Rows are points. The points of each table are mixes of a few directions, plus a little noise. Count the directions of each table, and those that both share. Where both have some left over, give the other angles between the two spaces (their principal angles), to ten degrees, smallest first.

First, 4 rows:
[[-79  25   2]
 [-29   9   2]
 [ 65 -19  -3]
 [ 44 -14  -1]]
Second, 5 rows:
[[ -6   1 -11]
 [ 24  -4  39]
 [ 15  -2  23]
 [ 27  -4  43]
 [-58   7 -95]]
Directions: first 1, second 1, shared 0; angles 60

First (6 x 4):
[[-95 -14  45  -1]
 [ 38 -21  -9 -15]
 [ 20   9 -10   4]
 [-12   1   6   2]
 [ 37  17 -23   5]
 [ 11   9  -7   5]]
Second:
[[  5  -6 -36  42]
 [  4  -5 -27  31]
 [ -2   1   8  -8]
 [  1  -2  -5   6]
 [ -8  11  61 -70]]
Directions: first 2, second 1, shared 0; angles 60

First (9 x 6):
[[ 37 -21 -18 -22 -27 -26]
 [-43 -32  35   8 -57 -86]
 [-13  19 -27  -3  37  11]
 [-11  -3  11   3 -22  -5]
 [-15  34 -25   5  61  42]
 [-45  28 -33  -3 -11   5]
 [ 34 -33  49   8 -18 -13]
 [ 37  21   7   5  10  95]
 [ 17 -14   2  -4  26 -23]]
Second:
[[-34   6  18  17 -25 -31]
 [ 47   7 -13   2  39 -18]
 [ 23   6 -23 -15  15  45]
 [ 50  24 -34  -3  35  31]
 [-26 -74  36 -33 -10  -2]
 [  1  37 -23   8  -7  31]
 [-60  -7  39  24 -43 -56]]
Directions: first 4, second 3, shared 2; angles 70

First (6 x 6):
[[ 16   6   9 -19  -6 -12]
 [ 20 -38  15 -63 -20   0]
 [ -7  15  -1  12 -10 -40]
 [ 30  18  21 -28   3  47]
 [  8  -7 -20   7  24 -27]
 [-66   6 -26  91   7  31]]
Second (8 x 6):
[[  4 -27  55  21  14   8]
 [-12  10 -12 -13   2  -1]
 [ 21 -12   7  20 -11  -2]
 [ 52   1 -49  26 -43 -14]
 [-21 -15  54  -1  28  10]
 [ 16 -17  21  20  -4   1]
 [ -4  47 -95 -34 -24 -13]
 [-56  14  19 -38  37  11]]
Directions: first 4, second 2, shared 0; angles 70, 90

First:
[[-22 -37  16   8  29   2 -13  21]
 [ 22 -31  28 -11  12  36 -30   4]
 [ -7  76 -50  52 -35 -67  33 -33]
 [ 44  56 -18   3 -45  -1   5 -39]
 [-24  35 -30  35  -9 -49  23  -8]
 [-32 -24   1 -33  17   6  21  26]
 [-25 -71  37  -1  49  21 -30  35]
 [ 42  -5  17 -53 -17  53  -9  -8]]
Second, 9 rows:
[[-23  -8 -11 -10  66 -17  11  20]
 [-34  13 -60   4  35 -42  95  15]
 [ 22  25 -12  48  10 -25 -11 -22]
 [-54 -53  36 -46 -11  24 -17  40]
 [ -7  26  22   2   4 -16 -67  -8]
 [ -8  -7  27 -55 -25  30 -27   9]
 [ 38  -7   3 -14 -88  47  30 -18]
 [ 50  14 -13  73 -18  -8   3 -34]
 [ 15  -4   8  -2  28   7 -19  -1]]
Directions: first 3, second 5, shared 3

First:
[[ -8 -15 -35  -9   3  -5 -12  26 -21]
 [ 11  11 -22   6  -3   7 -10   7 -27]
 [ -5  -9  -5  14 -11   9  10 -14 -31]
 [  2  37  22 -37  32 -21  23  13  32]
 [-10 -18   1  -5  33  14  23  -7  13]
 [ 40  52  13   3   0   2 -31   6  33]
 [-17 -15  -4 -14 -43 -41 -30  27   2]
 [-14 -44  30  42 -11  35  27 -58  -1]]
Second:
[[  9  11  -9  -1  22  13  10  -1  -7]
 [-23 -47   1 -10  38   9  12   1  44]
 [ 11  20  -5   3  -1   4   1  -1 -17]
 [ 20  38  -7   5  -7   4   0  -1 -32]
 [-23 -24  33   7 -95 -54 -40   2   9]
 [ 18  33  -6   5 -11   1  -2  -1 -30]
 [ -2   2   8   3 -30 -15 -12   0  -5]
 [-31 -65   2 -13  50  12  16   1  60]
 [  1  -5  -8  -4  33  16  13  -1   8]
 [ 20  35  -9   4   0   7   2  -1 -30]]
Directions: first 5, second 2, shared 2

First (10 x 11):
[[ 16   6 -56 -44  36   0  -6  -7  -7  26 -14]
 [ -1   0   5   3  -3   0   1   1   0  -3   2]
 [-26 -10  95  74 -60   0  10  11  12 -44  23]
 [-18  -6  65  50 -41   0   6   8   8 -30  16]
 [  7   2 -24 -19  15   0  -3  -3  -3  11  -6]
 [  2   1  -6  -5   4   0   0  -1  -1   3  -2]
 [  3   1 -12  -9   8   0  -1  -1  -1   6  -3]
 [  1   0  -3  -3   2   0   0   0  -1   2  -1]
 [  5   1 -17 -13  10   0  -2  -2  -3   8  -4]
 [ 12   4 -45 -35  28   0  -4  -5  -6  21 -11]]
Second (10 x 11):
[[ 17  23 -33 -17  10   8   6 -25 -13   3 -11]
 [ 14  -7 -17   0  10 -27 -13 -23 -42 -36  21]
 [-18  26 -15 -12  28 -14  33  -2 -33 -47  19]
 [ -2  43 -21 -24   6  39  26 -15   9  18 -13]
 [ 10 -10   7  25  -3 -24   0  14   8  -4 -24]
 [-21  -8  15   0  22  35 -13  36  -5  12  -4]
 [-14 -24   2 -15  15   2 -12  38  24  32  -5]
 [  5   8   7  24  -4 -21  16   2   2 -18 -16]
 [ -6 -34  31   4 -31   8 -28   6  27  28  19]
 [ 16 -16  25  16 -53  -6 -16 -31  23  12  15]]
Directions: first 1, second 6, shared 1

First (8 x 12):
[[ 40 -12  79 -15 -22 -78  48  32 -81  -7 -35  31]
 [ 22  25  27 -44  12  49  79  53 -76  20  11  -2]
 [ 36 -20  75  -5 -25 -91  31  19 -59 -10 -38  35]
 [-34   8 -69  15  19  66 -48 -32  72   4  31 -25]
 [-22  -7 -35  22   5   6 -45 -29  56  -7   6 -10]
 [ -8 -19  -6  25 -11 -43 -43 -28  36 -14 -11   6]
 [-22   1 -40  14   9  30 -38 -22  47   2  16 -15]
 [-11  21 -28 -15  18  67  14   8   4  13  26 -16]]
Second (8 x 12):
[[ 35 -67  49 -21  13 -10 -81  15  34  50 -28  20]
 [  6 -10  49  17   2 -82 -33   4  53   2 -65  -2]
 [  5   2 -19   7  18  64  33 -54 -36  24  -3   3]
 [ -7   2 -62 -21 -46  36  21 -24 -73  18  95   2]
 [-42  78 -36  10   2   7  69  52   4 -83  28 -28]
 [  2 -19 -11  16   5  24  13 -11 -38 -50  16  29]
 [  7   6  17   3   0 -23  -6 -49  21  74 -46 -21]
 [ -7   8  13 -10   7 -16 -15  66  35 -36   4  -5]]
Directions: first 2, second 5, shared 1; angles 80

First (10 x 14):
[[ 14  15 -24  -6   6  15  30  21  -7  -1 -13  -2  11  -2]
 [-13 -18   5  13   9  -2 -18 -43 -12  -2  23 -15 -10 -15]
 [  5  -1  -5 -11  -7   7   3  39  15 -12 -15  23   7   9]
 [-36 -15   3   6  16 -10 -20 -23   5  14  11 -15 -21 -21]
 [ -9 -12   5  10   3  -2 -15 -18  -7   2  11  -4  -3  -3]
 [ 32   9  -9 -18 -11  14  21  25  10 -31 -10  18  12   8]
 [-12  -2  -1  -3  10  -5  -1 -20   3   3   7 -15 -14 -17]
 [ 32   7 -16  -5 -11  21  22  41  -4 -21 -17  24  27  19]
 [  0  14  19  19 -16 -15 -11  24 -13  38 -14   9  18  36]
 [-13   4  23  -5   2 -24 -12 -46  10   9  18 -23 -27 -15]]
Second, 11 rows:
[[ 13  -2  27 -33 -21 -23  11  21  42 -13 -17  17 -20   1]
 [ 16  17   8  -9 -15  -9   7 -16   2 -22  22 -10  -1  10]
 [-19 -17 -15   7  17  26   1 -22 -10 -23  25 -12 -10 -21]
 [-16 -11   1   6  10  18  -4   7  -2   8  -4   5  -5  -4]
 [-20 -11  23   6   1  -5 -12   2   5  19  -4   4 -13   1]
 [ 10  95 -28 -15  30  -7   1 -26  13  37 -16 -30   5  -9]
 [-14 -12  24  -1  -8  -7  -7  -9   5  -3  14  -1 -18   1]
 [  0 -24   7   9  -9 -15  -9  13  -3  12 -11   8   6   6]
 [  5 -16 -38  13  13   9   1   4 -18  -1  -7  -1  21 -11]
 [ 23   4   5  14 -19  17  11  18 -24 -15   6  15  26  34]
 [  4 -27 -15   6   1  -4  -2   9  -7  -3  -6   7  11  -6]]
Directions: first 5, second 6, shared 3; angles 30, 40

First (8 x 18):
[[-26   0  -2  28 -19 -11  -5   1  10   3  11  -3   6 -11  -6  -4 -14  -2]
 [ 40  14  -4 -67 -15  51 -23 -55 -16  13 -14 -52  25 -36 -38  80  11  -6]
 [-49  13 -17  26   6 -29 -22  27   5  25 -12  23  14  40  -9   6 -12 -19]
 [ 44  15  -9 -77  87   3  -2  35 -31  17 -55  46 -11  95  22   9  41 -13]
 [  5 -17  15  26 -26   4  20 -13  11 -24  28 -15 -12 -43   8 -27  -8  16]
 [  5  -7   6   9   1  -3  11   4   3 -10   7   4  -9  -4  10 -19   0   6]
 [-28  -6   1  40 -27 -13   1   0  13  -4  20  -5   1 -22  -3 -15 -17   3]
 [ 10 -13  11  15  -5  -2  18   1   5 -18  16   0 -14 -18  14 -29  -1  12]]
Second, 9 rows:
[[-55  11 -16  20 -16 -34 -28  23  -8  27  10  26  -6  36   6  30 -29 -36]
 [ 66 -12  20 -75 -38  41   7 -51 -43 -17  39 -27 -52 -48  33  66  -7 -17]
 [-17   1  -3  -4  -9 -21  -9  15 -19   9  18  27 -30  26  29  22 -19 -29]
 [ 45  -2   8 -39  20  25  12 -13  -8 -10 -13 -10  -3  -5   3   0  22  13]
 [-25  17 -18  -4  -5   1 -29  -6   3  26 -17 -11  31   9 -33  38  -4 -13]
 [-15  -8   4  55  -4  -2  16   0  37 -16  -3 -18  30 -33 -25 -56   5  35]
 [ -6   7  -7   4  26  -3  -3  13  10   8 -26   5  23  21 -16 -14  13   8]
 [-34 -10   3  62   4 -33  16  32  23 -11   9  24  -4  10  12 -63  -8  13]
 [ 41  -4   9 -19  22  25  18 -12   6 -16 -17 -17  10 -16  -8 -23  26  27]]
Directions: first 3, second 4, shared 3

First, 9 rows:
[[ 47 -33  28  -6  60  -1 -50  20  30 -46  -2  -9  16  -7  13 -18 -16  11]
 [-70  50 -42   9 -90   2  75 -30 -45  69   3  13 -24  11 -20  27  25 -17]
 [-51  36 -30   7 -65   2  54 -22 -32  50   2   9 -17   8 -14  20  18 -12]
 [ 50 -35  30  -6  64  -2 -53  21  31 -49  -2  -9  17  -8  14 -19 -17  12]
 [-40  28 -24   5 -51   1  43 -17 -25  39   2   7 -14   6 -11  15  14 -10]
 [-25  18 -15   3 -32   1  26 -11 -16  24   1   5  -9   4  -7  10   9  -6]
 [ 17 -12  10  -2  22  -1 -18   8  11 -17  -1  -3   6  -3   5  -7  -6   4]
 [ 18 -13  11  -2  23  -1 -19   8  11 -18  -1  -3   6  -3   5  -7  -6   4]
 [ 54 -38  32  -7  70  -2 -58  23  34 -54  -2 -10  19  -9  15 -21 -19  13]]
Second:
[[  3  41  15 -14 -17  28  22  -5  29 -11  13  23   3 -12 -44 -36  -9 -12]
 [-15  -3 -35  -1  -7  -3  31 -33  19  -2 -20 -30 -18 -15  23 -39  27  -7]
 [  1  38  17 -11 -18  26  27 -15  36 -15   7  21   4  -9 -42 -42   3 -13]
 [ 11 -35  94  18  41 -22 -71   0 -10 -43  -6  -4  47  25  -7  27  37  16]
 [ -6   7 -55  29  34 -13 -34  42 -26   3  11 -20 -21 -22  26  28 -32  -3]
 [ -8  44 -50  21  11   5 -16  48 -22  10  29   8 -20 -23  -9  26 -47 -13]
 [ 28   8 -21 -30  -1  26  31  -4  45  -8   0  10 -13 -16  -6 -52 -24  -4]
 [-33  15 -13   4 -46  -1  33 -14 -30  41   2  10  -7  16  -7  29  10  -4]
 [ 17 -40  95  -2  15 -13 -42 -10  -9 -26  -7  11  47  35 -12  24  32  18]
 [  3 -74  16 -22 -15 -22  27 -50   3  16 -40 -27   7  33  48  -5  50  21]
 [ -1  -4 -61  10   8 -10  -7  41 -38  30  11  -6 -25  -7  27  45 -42   2]]
Directions: first 1, second 5, shared 1

First, 11 rows:
[[ -7  25  23  28  12 -34 -26  14 -30 -22   7 -29 -31 -15   1 -17 -26   0
  -34   9]
 [-16  34   3  41   3 -41  15   6 -46 -26   0 -49 -43 -17  -7   1  18   6
  -23 -12]
 [ 20  13   0 -10 -34 -15 -34 -31 -20 -25   7  -5  16   4 -15  -3 -28   7
  -35  14]
 [-12   0 -21  37  -5 -18  19  -8 -17 -12  -1 -56  -9   6 -26  22  49  -5
  -13 -27]
 [-12  16 -11  11   3 -19  32   0 -23   4   5 -27 -53 -13  -1  -3  36  17
   11 -25]
 [ 16 -21   1 -49  -4  44   5   2  38  21  -6  65  39   8  17  -8 -29  -9
   36  21]
 [-10  -8  -8  23  14  -9  19  25  -6  -1  13 -59 -35 -10 -26 -21   0 -41
    6  -9]
 [  1 -21 -19 -24   3  19  18  -4  21  32   9   5 -22   3   0  -6  24   5
   33 -20]
 [  2 -29  11 -17  16  29 -32   1  43  26  -9  49  45  18  23  14   0  14
    6   6]
 [ 11  19  26 -11  -9  13  -2   8   2 -30 -23  57  64  -1  20   4 -53 -11
   -5  45]
 [  6 -28  -5 -29   2  31 -13 -12  38  30  -4  45  31  17  15  12  11  18
   18  -4]]
Second (9 x 20):
[[-10  61  33   1  16  10  77  40 -30 -29  -9  21 -16 -31  37 -17 -35 -18
   26  22]
 [  1 -25   3  14   7 -39 -95 -17  -2  11  10 -21 -20   6 -15  -8  -4  28
  -49  -5]
 [ -7  11   0   2   4   8  30   3  -3   2  -4   6  -1  -1  11  11  22   6
   14  -9]
 [-17 -42 -24   9  23 -44 -26  19   4  36  -2 -15 -78 -20 -22 -33  18   7
   28 -11]
 [ 14  -5 -12 -29 -22  -2 -14 -26  -1   7   2  26  -6   2  -2  -7  -3  23
    7   2]
 [  7 -23 -10 -18   1 -18 -24  11   4  12   3   7 -32 -15 -16 -38 -34 -13
   20  19]
 [  0 -20   1   1   4  25 -12  -3  29   9 -10  14  53  21   4  27  14  -1
   -3  -2]
 [  5  19   5  11 -17  43  27 -27   8 -23   2 -17  81  35   4  56  32  -8
  -31 -17]
 [  5  26   4   5 -13  19  33  -3 -10 -27   6 -23  24   5  -4   9  -7 -24
  -11   2]]
Directions: first 6, second 6, shared 5; angles 40

First (11 x 24):
[[-35   1  22  10  -5 -49  49  27 -19 -18 -54 -26 -13  24 -19 -54  33  41
   71 -34 -36  16  24 -95]
 [-11  -9  22   5  17   0   0  -3   2  -4   2  -1  -5  -2   8  -3  20  12
   -2   5  20   4  -7   0]
 [-16   3  -5  -3   2 -23  10  13   2  -5 -20 -10  -1  16  -4 -18   5  14
   16  -8 -19   3   6 -38]
 [  3  -4  11   3   6  10  -5  -7   0   1  10   4  -2  -9   5   7   7  -2
   -8   6  18   0  -5  19]
 [ 46  16 -29   5 -63  28  13  -9 -24   9   7  12   7 -20 -24  22 -46 -40
   13 -16 -33  -2  20  38]
 [ -4  -9   8  -5  32  11 -28 -11  19   3  24   7   1  -4  21  15   9   0
  -39  25  37  -6 -21  31]
 [ 30  10 -29  -5 -26  22 -13 -10  -1  10  18  13  10 -11  -5  25 -38 -31
  -19   4 -11  -8   2  40]
 [  2   4 -14  -6   1   0  -8   2   6   3   3   1   4   3   2   4 -11  -5
  -10   4  -5  -4  -2   2]
 [-39   6 -18 -14  23 -46   1  27  17  -8 -31 -19   1  36   1 -33   9  30
    9  -5 -28  -1   2 -72]
 [ -3  -7   5  -6  28  11 -27  -9  17   4  24   7   2  -4  19  16   5  -1
  -37  22  33  -6 -20  29]
 [ 27  -8  26  15 -17  33   5 -19 -19   2  18  13  -6 -29  -2  20   4 -17
    4  -1  24   5   1  50]]
Second, 8 rows:
[[-57  11 -37  13  -1 -52   9 -24  28  21 -41 -17  17  10  16 -22  -2  -9
   18 -18  -5  -1  15 -32]
 [  4  -9  19 -18   1  -2 -49  16   4   2  39  16  29   1  -4  37 -34 -10
  -23  24   9 -10 -17  30]
 [  5  -5  29  -2  12  32  41  21 -21 -10  -5  -3 -25  -5 -25 -34  63  42
    3   1 -19  18  19 -36]
 [ 27 -16  43 -13   9  -6 -29  42 -23 -30  39   9 -12   5   7  35 -37   4
   -2  17   4 -15 -53   6]
 [-19  -5  -7  20  24 -13 -10 -41  24   8  -6  -5  -7  -8  43   8   5 -17
  -10   0  52  -6 -20  30]
 [ 16   0   9  -8  -4  22   9  12 -11  -5   3   3  -2   2 -21  -9  17  14
    1   1 -13   9  17  -6]
 [ -2  21 -54  12 -36   7  29 -25   3  25 -17  -2   2 -19  -3  -5 -16 -31
   -4 -16 -31  -3  20   7]
 [ 25   3  -2  -5  -5  11  -1   0  -4 -11 -12  -2  -3  15 -13  -9   6   8
   18 -10   2   9  21   0]]
Directions: first 3, second 6, shared 2; angles 50

First, 10 rows:
[[  2   4  -5   0  13  -5   9  -4  14   5   5  -5  35 -18 -20  10  -1  13
   -2  -3 -21   2   4  -1   3  13  -9  21 -16  -3  -2  22]
 [ 30 -13  -1 -17  26  -1  33  -4  32   4  -1 -13  37  14 -47  17   0  32
   43  10 -42  26  -9  20   0  20 -61  29   1   5   6  10]
 [-25  13  10 -11  -4  -8  -1  -1 -10  15   4 -19 -12 -11  -6   5  -3  -7
  -14  -3  23 -11   8  -9  -6   1  21  -7   0  -4 -12   2]
 [  7   2 -12  27 -24 -16 -25  -5  -6 -18   9  32  15 -32  57 -14   7   7
  -34  -4   6 -22   8 -11  10  -1  51   6 -30 -14   1  24]
 [ 53  -3 -35  30 -21  15  21  -2  38 -17 -12  -1  52  11  21 -17  40  19
    2  19 -60   5  10  23  24  -1 -11  22 -31  14  13  35]
 [ 26 -41   7  -6  32  14  -9   9  -8 -25  -9  45 -28  45 -15   4 -28   2
   57  -3 -11  34 -34  16  -6  -6 -76  -6  45   9  25 -53]
 [-54  10  13   6  12   1 -34   4 -39   7   7  18 -34 -24   3   3 -30 -40
  -34 -27  46 -16  -2 -30 -10 -10  34 -22  13  -8  -9 -23]
 [-56  18  11  -6  12  21 -15  11 -32  21  -4 -16 -44   2 -23   3 -18 -54
  -21 -18  39  -7   1 -20 -11 -17  13 -33  27   8 -11 -36]
 [ 15  14   8 -29 -33 -24  37 -10  24  19   2 -57   8   4   1   2  35  38
    9  30  -1  -9  21  15  -1  12  20   8 -20  -5 -14  35]
 [ -2  -6   1   7 -15   2 -17   4 -15 -11  -4  16 -29   9  29 -11  -1 -12
   -5   0  20  -6  -2  -3  -1 -13  17 -17   9   0   4 -16]]
Second:
[[ -6   0   2  -1   9  -7  -5  -3  -2   1   5   9   9 -17  -5   6 -10   4
   -5  -7   2  -2  -2  -7  -2   7   3   9  -6  -6  -2   7]
 [ 36  -1 -14   3 -51  42  27  12  11  -6 -36 -43 -52  84  29 -33  52 -22
   22  37  -8   6   8  35  11 -40  -9 -44  27  36  12 -33]
 [ -9   0   4  -1  13 -11  -7  -4  -4   0   9  12  13 -20  -7   9 -14   6
   -5  -9   2  -1  -2  -9  -2  11   3  12  -7  -9  -3   9]
 [-27  -1  11  -4  40 -33 -21 -10  -7   6  27  34  42 -64 -23  26 -41  19
  -18 -28   8  -5  -8 -27  -9  31   8  35 -21 -28 -11  25]
 [ 11   1  -5   1 -14  11   7   3   3  -3  -9 -12 -14  21   8  -9  13  -6
    7  10  -1   1   2   9   4 -10  -3 -12   7  10   3  -8]
 [-14   0   5  -2  18 -14  -9  -4  -4   3  13  15  19 -28 -10  12 -18   8
   -8 -13   3  -2  -3 -11  -3  14   3  16 -10 -12  -4  11]
 [-35   1  13  -2  51 -42 -26 -13 -10   7  34  43  52 -81 -28  33 -50  22
  -22 -37   9  -6 -10 -33 -11  39   9  44 -27 -35 -12  32]
 [ 11   0  -5   2 -14  11   7   3   3  -2 -10 -11 -15  22   8  -9  13  -5
    7  10  -2   1   2   9   3 -11  -2 -13   8  10   3  -9]
 [ 43  -1 -16   4 -60  49  30  16  12  -8 -41 -49 -60  95  34 -39  59 -26
   27  42  -9   8  11  39  12 -46 -11 -51  31  41  14 -37]
 [ -6   0   3   0   6  -5  -5  -1  -2   0   6   6   7 -12  -5   5  -7   2
   -3  -6   1  -1  -1  -6  -2   7   1   7  -4  -5  -1   4]]
Directions: first 5, second 1, shared 1

First (8 x 32):
[[ -7  13   5   3  -7 -12   3  18   4 -26  15   6  -6  -3  10 -15  -8  -9
   26 -32 -25 -18 -17  -6  -3  -4 -19 -23  25 -10  10  -9]
 [ -6  -9 -10 -35  12  -8   8 -44 -12  30  -5  -4   0  -3 -22  26 -21  -7
  -33  25 -21 -22  24  -4  11  -1   2  24 -10  47 -25  20]
 [ -4  13  29  21   2  21  -5  51   9 -38  -4  -3   2  19  24 -33  27  -2
   37 -34   0  24 -12   9 -18 -12  -3 -42  10 -37   2 -19]
 [-11  15   6  18 -25  -9  -7  24  15 -30  21  -8  -8  -6  15 -20  -2   4
   44 -38   4  -6 -14  -2   3  -4 -16  -4   4 -29  19  -8]
 [ -2   1 -13   8  -4  13 -13 -45  18  29 -27 -10  18 -18 -30  28  24   3
  -23  40  57  33  27  20  10   1  31  19 -33  21  -9   4]
 [ 24  -9 -30  37  -8  10 -14 -18  14  35 -21   7  15 -22 -13  24  27  22
  -32  50  83  46   1   9   5  22  40  24 -23 -17  26  -6]
 [  3  -1 -16 -53  38 -32  40 -36 -26   7   0  33   2 -14 -28  26 -37 -41
  -44   8 -95 -66  -7 -23 -12   3 -36 -53  83  66 -14  -4]
 [  3 -23  24   2  -8  18 -10  53 -21  -4  20 -22 -23  45  47 -33 -10  28
   25 -19  -5   7   1  -7  10  -8   5  55 -54 -44 -11  21]]
Second, 9 rows:
[[  6   4  25   4  13  11   8  56  -9 -35   6   9  -7  26  32 -34   9  -4
   27 -34 -35   0 -21  -5 -20  -7 -14 -43  28 -29   2 -17]
 [ -9  14 -19  44 -53 -20 -22  -2  30 -10  27 -15  -4 -33   3  -2  -7  23
   40 -20  63   7 -12   2  24  10   1  45 -35 -40  40   2]
 [  3   8  -6  30 -13  10 -15  -4  23   3 -13  -2  14 -16  -7   5  27   8
    5  13  56  35   2  16  -1   6  21  -4 -13 -17  16 -11]
 [-25  15  17 -54  34  -5  22 -41  -7  -8 -17   3  10  -1 -33  15  -6 -46
  -15  -7 -77 -37  20   4 -13 -21 -27 -62  49  78 -46  -2]
 [  3  -8 -26   0 -20 -25  -1 -17  -4  16  22  -2 -10 -15  -3  14 -30  13
   -7   8   8 -24  -5 -14  21  12  -4  50 -16  -1  16  18]
 [-47  10  44 -58  15   9   5 -17  -8 -17   0 -33  -7  30  -6 -11 -15 -26
   23 -34 -73 -32  39   9   4 -41 -24  -5 -17  58 -68  25]
 [ 18 -12 -30  34 -21   1 -16 -10  10  31  -3  -1   5 -18  -4  16   8  30
  -19  37  78  31   0   2  14  21  32  52 -39 -27  29   4]
 [  6  -6   2   9  -7   2  -5  18  -3  -1   7  -3  -6   9  14 -10  -1  12
    6  -3  10   7  -4  -3   3   3   5  19 -17 -21   5   5]
 [ 43 -23 -10 -11  52  14  27  19 -32  17 -28  44  10  17   5   7  14 -10
  -61  42 -28   9 -20 -13 -33  17  10 -54  60   4   4 -22]]
Directions: first 5, second 5, shared 5
